Each row is a point. Examples show where two turns around zero, p and q, send a point. Where does a point land after both, in the order given? Backwards means that the second turn is done in reverse. Each puzzle has new turns, and all numbers are rounded.

Turn p:
[-16  30] -> [-1 34]
[-26   7] -> [-20  18]
[ 20 -67] -> [-12 -69]
[21 30] -> [32 17]
Turn q:
[17  8] -> [18 -6]
[-11 -39] -> [-35 -21]
[  2 -38] -> [-24 -29]
[-7 68] -> [41 55]
Where do these land?
p, then q: [-56   8] -> [-12  55]
q, then p backwards: [ 11 -22] -> [  5 -24]
q, then p backwards: [45 14] -> [47  1]

Turn p:
[ -7 -33  30] -> [-22 -33 -22]
[55 37 -6] -> [64 17 -8]
[-34  35  12] -> [  0 -15  48]
[-14 -39 -37] -> [-42  31 -18]
Turn q:
[ -3   5 -10] -> [10  6 -1]
[-17  52  28] -> [-23  51  25]
[-22 -76 -31] -> [ 16 -46 -70]
[ 15 -27  11] -> [-12 -31  -2]
[26 46  2] -> [ 9 20 48]
Where do these land?
q, then p: [ -8 -19  36] -> [-37   3  19]
p, then q: [  1 -47  19] -> [ 28   0 -42]
p, then q: [-42  34 -29] -> [-53  27  17]
q, then p: [ 49  33 -25] -> [ 33 -45 -31]

Turn p:
[-92  -2  20] -> [ 72 -24  56]
[-17  -5 -31] -> [-12   3  33]
[ 18  19 -14] -> [-14  25  -6]
[-10 -28  16] -> [  8 -33   0]
[38 15 -9] -> [-25  23 -24]
[63  0 17] -> [-28   5 -59]
Turn q:
[ 9 13 66] -> [-17  62 -22]
[  2 -62  -5] -> [55  7 28]
[-21  24 -37] -> [-25 -40  11]
[ 10  25 -23] -> [-13 -28 -18]
Where do these land?
p, then q: [-23  26  36] -> [ 18 -12 -45]
p, then q: [-17 -16  23] -> [32  4 -6]
p, then q backwards: [ 68 -29 -39] -> [-19  80  12]
p, then q backwards: [-27  18 -20] -> [-23 -27  13]

Turn p:
[-52  46 -16   3] -> [-49 -22 -34 -32]
[  6 -41  14   1] -> [10 13 39 10]
[31 14 49  7] -> [ 25  52 -15  -5]
[ 46 -49 -12  23] -> [26  8 31 59]
[-32  30 -35 -34] -> [-13 -51 -21 -33]
Turn q:
[ 19  19 -24 -10] -> [25 26 -7 -7]
[-31  -1 -36 -45] -> [ -5  30  36 -46]
[  5 -33 -14 -70] -> [-15  10 -10 -76]
[-1 38 18 -4] -> [ 36 -18  13   5]
[ 10 -20  23  68] -> [-27 -18 -24  63]
[-2 -3 33 61] -> [-14 -29  -8  61]
Where do these land?
q, then p backwards: [-23  33  46  23] -> [ 17 -37 -50 -14]
q, then p backwards: [ 30  43 -39  55] -> [73 -9 16 40]
q, then p: [ -5   9 -24 -16] -> [ 15   6 -20 -17]
p, then q backwards: [ 40 -32 -45 -31] -> [-6 56 47 16]
q, then p: [-18 -24  51 -29] -> [  6 -14  62 -17]
p, then q: [-24 -29  11  -3] -> [  2 -37  11  -8]
